Each row is a point. A path goes straight from each point to the next, and from the last back to the first. The post is the endless flat space through its rows: a point in 2 columns, a line in 3, a plane in 4, and so on, so that a path can go around it. Count how often the path circles the post. Going back the other way cancels.

Post:
[[6 2]]
Path, 24 rows:
[[-43 -27]
 [  2 -63]
 [ 33 -16]
 [ 68  27]
 [-30  66]
 [-13  10]
 [ -1  41]
 [-19  17]
 [-10 -14]
 [ 17 -63]
 [ 75   2]
 [ 16  19]
 [ -6  65]
 [ 49  55]
 [-33  54]
 [-64  16]
 [-34 -24]
 [ 12 -44]
 [ 44 -11]
 [ 26  12]
 [-14  49]
 [-71  16]
 [-16 -50]
 [ 12 -56]]
Times around: 3

Post:
[[ -7  47  -1  10   1  30 -15  19]
 [ -6   6 -69 -24  59  27 -16 -46]
 [-34   3  23  -3  23  18   6 -37]
 [ -8  -2 -19  20 -61 -13 -38  18]
 [-72 -29  58  -7  24  55  18  24]
 [ 26 -16  -1  46 -50 -35   8   5]
 [  6 -31   9   1  -6 -37 -15  23]]
Path:
[[ 34  -6 -25  10   6  27  20  12]
 [-26 -25  58  -6 -24  51 -22  52]
 [ 50  -6 -15   9  -8 -68 -81  67]
 [-92 -37  26  10   5  15 -55  72]
 [-33 -31  42  46 -51  21 -32  14]
 [  1 -17  24 -38  83  64  11   5]
 [-44 -38  18 -65  25  32  23 -94]
 [  0  63 -49  10 -65  71 -89 -54]
 [ 44 -32  27  14 -23   4  27  79]
 [-28 -16   3  -8 -55 -28 -23 -13]
 [ 13 -34  21  13  -7 -97   4  32]
 [-34   1  -8  11  12 -34 -62  18]
 [ -8  18   3  32  11  49 -48  15]
 [ -5 -49  31 -14  38  27  24 -28]
 [  0  80  23 -41  38   5  -7   9]
 [-17 -38  22  20  13 -39  87 -24]
 [-77 -67  10  16  -1   1  -8  72]
 [-43  53  70  12   1  34 -56  44]
 [-74 -27 -32  21 -26  44 -23  94]
 [-42  38 -39  -9  15  -9 -14   6]
 [-61  42  43  15  57  64  -3  18]
 [  6 -19 -33  -4 -24  10 -84  51]
 [ -1 -38 -24 -17  42  46  19 -94]
 [-17 -36  38 -18 -11   9  24  13]
 [-37  95 -21  11 -44   5 -38  76]
 [-12   1  33  27 -65 -72 -53  18]
 [-25   4   9  37  -2  53 -10  37]
 [ 24   0 -23   4  -9  34 -46 -42]]
Times around: 3

Post (11 x 12):
[[ 48 -21 -43 -45  31 -56  -8  -3  29  52 -36  -2]
 [ 37  21 -40 -18 -16 -36  62  33  -5  -5 -29 -29]
 [ 26   9 -12 -21  -5  26 -18  20  16 -70 -41 -31]
 [ 17  -1 -55  45  18 -17   8  14  10  48 -25  63]
 [ 21   3 -30 -15 -46   2  22  13  20  -2   4  -8]
 [-51  10   2   1  -6  20 -32  18  70 -24  -2 -11]
 [ 24  43  15 -16 -21  32 -43  28 -10 -28 -12 -73]
 [ -9 -21 -77 -19  49   7 -31  26  20  49 -11  -6]
 [ 16 -51 -26  14  36 -42  24 -10 -36  26 -26  25]
 [ 53  18  25   6 -19  32  10  36 -23  47 -53  14]
 [-20  16 -26 -32 -15 -48  19   8   9 -17 -12  54]]
Path:
[[ -24   11  -46   -7  -28   15   14   18   13   -4  -42  -30]
 [  69   40  -10   -9  -12  -11   42  -24  -14  -34  -21  -63]
 [   7   17    3   33   10   15   41   28  -19    5  -26   35]
 [  32    4  -38  -17   -1    6    4   49  -19   13    6  -13]
 [  29  -47  -28    7   25   38  -15   61  -15   33    8  -19]
 [  28   23   -4  -40  -11   17    0   46   26  -25  -37   17]
 [  -9  -33  -58  -49  -27  -49   52   31   -1   25   10    1]
 [   4   47  -12   31  -15   17  -31   30   38   -2  -64   11]
 [  10    3  -48   13   10  -20   99   12   51   62  -44  -10]
 [ -15   -5  -24  -21   20  -32   14    5   74   19  -20   19]
 [ -10   69    5  -23   32  -51  -24   39   -5  -40  -16  -13]
 [  36  -42  -47    8  -19  -17  -17    4   -9   10    3   -4]
 [ -17    8    8    1    6  -24   -8   17   16    2  -46  -14]
 [  34   42  -18   20   -6  -23    8   11   38   22  -52    0]
 [  18    3    7   10   43   13  -52    5    9   51    2  -50]
 [  30   19  -12  -38   12  -62  -22   24    6   24   -9   66]
 [  28  -33  -48   20   -3   -5  -18   43   28   26  -12    0]
 [  54  -40  -62   20  -15   10    2   48  -28   36  -39   30]
 [  29    1   -6   26   33   -7   -4   20  -32   23  -75    2]
 [ -15  -17  -54   69   54   24   -4    2    9   17   -5  -73]
 [  12    9  -13  -75    1   -9   -5  -21   20  -28   16    2]
 [  -6  -52  -44   -7   29  -37   12   19  -22   74   35    5]
 [  18   -1 -102   30   10  -17   -5   29  -10   41    4   28]
 [  18   48   -9  -14  -26  -27  -35    9   21  -42  -93   23]
 [  24   56  -37    0  -24    6   21   22  -17  -34  -49   44]
 [  11  -10  -66  -21   27  -13   46   -8   35   44   20   25]
 [  70   31  -39 -108    7  -66  -16   14   48 -110  -66  -29]
 [ -17  -39  -56  -13   58  -55   32   24  -15   -1  -43   16]
 [  39   -3   12 -121    6  -68    2   11    1    7  -94   19]]
Times around: 5

Post, 17 rows:
[[  97  -58   -6   61  -54  -14   25  -19  -23  -22   31   -1  -78  -49
    -1    9  -13   57]
 [  10  -32  -14    7    0  -29  -15  -22   19   30  -10   35   13  -30
   -13   -9   36  -11]
 [  19    3    0  -31   -7   26   -1   33   42    3   18   20    6    1
   -42  -38  -20   31]
 [  32   45   11   33  -40   48   22   51   -7   33  -17  -32   -8  -10
    31   89   -6   15]
 [  -6  -35   29  -19   -9  -45   15   17   -7   25   -2  -17  -19   -1
    -8  -19    1   18]
 [  -3  -31   15   12  -31   15   -7    1   30   17  -20  -20    6   25
   -10   29  -18    7]
 [ -28   29  -57  -48  -15   18   25   10   17   20  -41   15  -26   44
   -39   18    4  -32]
 [ -17   25   14   -7  -16    2  -38  -14   41  -24   19   25   50   -5
    -5   12   27  -55]
 [  46   39    3   40  -25    9   -1  -19  -15   24   32   -9  -29   12
    30    5    3   31]
 [  37   -8   11  -52  -49   31    3   -2  -27   25   13   18  -20   16
   -43    2    8   29]
 [  -5    1   -5   20   10   -3  -67   -4  -28   -2  -14   13 -108  -21
    66  -64    2    1]
 [   7  -45  -38    2   -6   -9  -14    3  -20   11   -1  -50   37   -9
    32   19   48   29]
 [  14  -31   17 -103   15  -28   47  -64  -18   14   47   24  -29   27
    34   37   28  -20]
 [ -23  -10  -12  -20  -38  -21    9  -39   19    3  -54  -16   -4   -8
    16    3   13   -4]
 [ -48  -14  -11  -36    5    8   -6  -29    4   31   19    8   11  -21
    14   -8   25  -24]
 [   1  -26  -10  -21    9   11   39   -6  -34   17  -15    3   30    6
    -6   11  -27   20]
 [  -7  -23    5  -16   -6  -17  -50   14   23   29    7  -17   38  -19
    38  -58   37  -67]]
Path (31 x 18):
[[ -37   -9  -59  -10   -8    2   -5  -57   26    9  -35   17   12   33
    15    3   23  -15]
 [  -5  -22  -21   39  -42  -14   15   -5   16   36    8   12  -30  -27
   -16   29  -14   52]
 [  17   65  -25    6  -39   27    8  -80   25   24   69  -21  -11  -16
    35   35   19   17]
 [  -6    0  -64   45   11  -36  -37  -59   38   12   12  -16   31   48
     4   -8   41  -31]
 [ -15  -73   -9  -20    3  -10  -14  -15   -2   -3  -43   37   -2  -17
    11   -8  -63   -2]
 [  -6   10  -34   53  -83    1  -18   47  -26  -22  -52  -19   30   21
    -6   34    3   -1]
 [ -26  -26   15    7   46  -13    1    1  -32   66    8   53  -32   28
   -18  -27    0   12]
 [  -5  -52  -61  -16    6   41   20  -14   -9   46   -5   26  -11  -37
   -34    7   27  -43]
 [  -3   35   17   -7  -22   47  -45  -86   35  -48   35   10   15   27
   -26   15    5   70]
 [  40    3  -29    6  -13   39  -15    5    8   14   15   -1  -31  -30
    41    5  -15   -7]
 [  -4   -5  -33  -13  -51  -29   30    3   36  -10   -3    6   29  -13
   -53   -4   -4   25]
 [ -13  -19    3   14  -63   40   -1   32   22   20   11  -25  -53  -46
    18   45   14   32]
 [  46  -28   -8    9  -55   32   -6   20   68   -7   10    1  -65  -68
   -15  -25   22   -2]
 [  65   -1   55    5  -12  -10    4  -45   28    1    9  -10    4   37
   -25   24  -16   -1]
 [  55   83  -14  -63  -30   -3   61   14   16   -7   40    6  -50  -50
   -14   41   21   21]
 [  52   21   -1   27  -34  -28  -27    5  -42   83    6   19   -4   30
    20  -41   -5  -29]
 [   8  -83  -26  -15  -10   51  -27   65   55   23  -36   32   88  -39
   -58  -36  -20   15]
 [   2  -34   13   33  -10   26  -10   -9   20   58  -71   32   -3   38
   -12   18  -23  -14]
 [  43   40   19  -11    8   31   -9   38  -14  -15   13    8  -41   15
    22   67   14    6]
 [ -24  -46   14   -6   -7    5  -10  -36  -21   18  -49  -18   43  -32
    12   27   -7   23]
 [  31  -74   -2  -17  -28  -35   39  -18  -22   15   66   -6  -68  -29
    -8   55  -18   15]
 [ -44  -22  -37  -13  -49  -11  -37  -31  -25   22  -14   18    0   -4
    -4   18   65   29]
 [  10   51    1    1  -83   63   64   10  -12   17   44  -44  -16   25
     2   69  -16   -7]
 [  24  -60   13    9   18  -21    8   23  -19    4  -28  -20  -20  -27
    29  -56  -16    7]
 [  30   30   29   -4  -25    3  -14    4    3  -22   27   -4  -28   10
   -35  -56    8   12]
 [ -43 -121    3  -66  -20   18   26  -35  -49   37    7  -43   49  -12
    43  -14   35  -27]
 [  -3  -48   -5  -16  -13  -45   22  -53  -20  -41   49   19  -49   37
    49   23   -6    8]
 [ -26  -67  -31  -44   19  -63   33  -60   -3   38   31   14    6   15
    25   71   14  -22]
 [  36   -2   22  -41  -30   13   14  -70   13   13  107   15    0   28
   -21   38   14    5]
 [  16  -24   -5   16   -9   14  -28  -25   17   15  -23   31  -35  -36
   -21   -7   13   29]
 [  10   13  -15  -29  -31   42  -43   53  -16   21    2  -30    6   11
    43   -8   84  -93]]
Times around: 2
